Every row gives one point. The last column is the point's height on a tilted bowl or saddle (a function of degree 2), plus a little noise. Count its main directions that bend up, bend down and stay straight.
In the rows, zero is written as 128.

Points (11 x 3):
[[156 115 111]
 [ 67 159  43]
 [ 97  94 106]
 [137 134 113]
 [174 142 113]
 [177 104  96]
 [171 139 113]
 [191 149 112]
 [ 82  94  99]
 [161 182 116]
 [247 118  30]]
Directions: 0 up, 1 down, 1 straight

Points (11 x 3):
[[141 170 160]
 [171 246 223]
 [119 182 168]
 [157 100 146]
 [103 120 149]
 [176 196 183]
 [111 155 157]
 [116  75 147]
 [162 146 154]
 [ 61 162 181]
 [126 138 149]]
Directions: 2 up, 0 down, 0 straight

Points, 17 rows:
[[135 101 194 169]
 [206 103 141 180]
 [163  67 165 149]
 [110 127 195 188]
 [151 200 157 123]
 [139 117 199 186]
 [104  28 178  50]
 [126 174 146 139]
 [119 187 138 122]
 [ 96  97  60  80]
 [217 134 113 143]
 [138  76 145 134]
 [142 176 158 149]
 [119 160  48  27]
 [ 42 110 136 131]
 [111  76 146 118]
 [101 122 101 106]]
Directions: 1 up, 1 down, 1 straight

Points:
[[105 100 168 150]
 [ 62 136 125 139]
 [153  57 194  79]
 [ 99  93  96 177]
 [180 157  96 157]
 [181  66 133 134]
 [ 67 181  65  93]
 [160  55  58 115]
 [111  78 134 169]
 [107 118 148 178]
 [ 70 148 142 137]
 [ 89 109  91 174]
 [147 164 113 181]
 [ 84 235  89  35]
 [121  79 117 179]]
Directions: 0 up, 3 down, 0 straight

Points:
[[140 120  82 108 118]
 [106 145 205 146  90]
 [155 102 173 113 117]
 [ 90 164 147  54  49]
 [189 202 154  89  59]
 [169 117  34 137 134]
 [ 74  79 145 124 107]
 [175 179 104 148  94]
 [218 117 123 164 122]
 [113 164 156 113  72]
 [179 103 119 105 142]
 [170 221 162 163  74]
 [ 96 212 174 192 145]
 [201 208 110 167  90]
 [ 88 195  64 107  52]
 [ 77 129 108 108  95]
 [170 108  96 149 121]
 [218  73 166 130 144]
 [142 206 155 104  39]
 [184 184 108 103  80]
 [ 98 104 179 142 102]
 [ 94 110 131  93 105]]
Directions: 1 up, 1 down, 2 straight

Points:
[[128 118 119 111 140]
 [134 151  91 108 151]
 [134  61 226 132 212]
 [109 116  93 140 144]
 [158  89 145 115 144]
 [137 132 145 126 134]
 [ 41 130  85  87 205]
 [159  95 199  91 194]
 [158  94 122  88 160]
 [ 72  69 152 117 188]
 [112 137 153 143 134]
 [166  74  70 149 117]
 [101 249 127 133 111]
 [ 68  72  62 123 195]
 [125 116 130 195 148]
 [197  13  92 104 119]
 [127 228 120  81 127]
 [ 86 108 112 166 156]
 [175  94  62 167 130]
 [ 99 116 136 156 143]
 [183 159 174 127 163]
 [ 90  73 103  67 205]
 [104 187  59  54 201]
 [149 118 118  63 181]]
Directions: 3 up, 1 down, 0 straight

Points, 27 rows:
[[120 132  77 147 124]
 [ 45  94 146  71 143]
 [ 89  61 146 168  62]
 [165  96  75  59  94]
 [122  77 100  91 122]
 [126 135  60 181 111]
 [ 18 130 174 148  58]
 [164 121 155 129 118]
 [125 118 140 118 120]
 [158 174 106 129 118]
 [ 79 182 112 142 140]
 [153  67 107 205  84]
 [116  89  98 147 106]
 [119 147 213  58 127]
 [204 122 116 139 102]
 [102 126 172 179  84]
 [101  57 156  96 112]
 [137 161  66 134 132]
 [ 52  74  77 212   7]
 [ 97 132 142  25 146]
 [151 152 132 103 116]
 [143  98 121 151 109]
 [227 173  68 157  83]
 [128 168 127 154 121]
 [206 147 126 217 125]
 [ 82 118 169  87 131]
 [134  99 184  62 117]]
Directions: 1 up, 1 down, 2 straight

Points:
[[119  61 160  97 132 113 148]
 [164 101 162 148 215 109 150]
 [122  97 166  44   7 151 235]
 [174 125 144  94 145  91 155]
 [185 151  93  97  71 118 158]
 [109 184  82 120  57 101 118]
 [214 213  55 131 210  87 240]
 [148 118  53 123  66 125 170]
 [117  92 106  33 105 158 172]
 [114 120 104 167 110 121 145]
 [163 123  49 220 154 130 204]
 [161 136 145 153 126  68 147]
 [139  68 113  82 112 134 159]
 [147 182 170 103  58 125 152]
 [ 76  62 175  79 137 158 162]
 [174 108 102  96  92  96 158]
 [142 109 133 152 145 118 140]
 [ 98 103 113 174  24 156 196]
 [107  84 212 152  96 163 198]
 [164 137 136 147  62 139 155]
 [126 100 142 150 180 167 147]
 [118  64 104 194  91  71 173]
 [ 76  87  76  71 156 188 133]
 [167  77 163 120 109 155 161]
 [201 136 145 104  83 182 180]
 [119 101 128 130  89 130 147]
 [112 140 104 120  58 155 141]
 [117 142 125 118 205  96 152]
 [ 76  94  21 140 119 188 169]
 [ 95 140 163 154 201 194 161]
 [133 126  78 163  97 156 156]
 [213 137  60 102  55 176 210]
 [150 110  70 104 185 166 160]
 [ 99 107  68 171 101 148 160]
 [124 151  69 130 143 196 143]
 [102 126 133  83 162  69 152]
 [150  97 160 154 150 112 143]
 [ 66 161 138 189 180 141 157]
 [118 122 120 198  92  57 167]
 [ 61 162 214  94  98 168 178]
 [129 147 149 123 131  77 148]]
Directions: 4 up, 1 down, 1 straight

Points:
[[139 122  98 115 123 135 128]
 [157  78 148  77 109 139  80]
 [137 116 135 105 137 128 133]
 [130 112 121 107 164  85 117]
 [ 83 133  96 128 119 114 104]
 [136 130 171  92 108 177  79]
 [128 113 177  95 155 105 118]
 [158 103 119  96  76 131 117]
 [157  63  92 128 122  91  69]
 [103 125 202 145  99  91 154]
 [197 125 106 107 108 177  80]
 [ 81 249 122 127 108  95  20]
 [ 88 148 114 153 149 177 141]
 [158  82 153 100 202 199 139]
 [123  86 171 143  93 110 114]
 [131 136 173 161 140 102 146]
 [164 117  97 168  67 129  78]
 [112 155  79  99 167 195 158]
 [146 186  64 192 116 103  31]
 [119 123  68 101 111 130 108]
 [162 152 115 133 149 123 130]
 [107 159 130 139 103 175  93]
 [114 125 104  76 103 152  99]
 [ 90 144 114 139  55 185  16]
 [ 68 142 138 158 115 141 107]
 [ 99 132 136 145 140 126 142]
 [147 101 106 164 144 150 109]
 [103 109 140 122  66 147  86]
 [138 140 114 112 186 149 173]
 [ 92 111  92 143 129 150 104]
 [104 134 117 157 126  80 119]
 [ 42 109 176 157  96 145  61]
 [155 130 161 135 152 146 136]
 [123  96 110  87 162 148 132]
 [ 35 131 173 187 104 112  90]
 [178 169 107  37 153 146  71]
 [174 135  44 104 141 165 120]
 [147  94  76 124 114 117 103]
 [119 185 123 105 148 113 121]
 [143 132  91 139 100 101 119]
 [ 94 168 131 118 140 158 129]
 [108 118 145 188 108 224  25]]
Directions: 1 up, 4 down, 1 straight
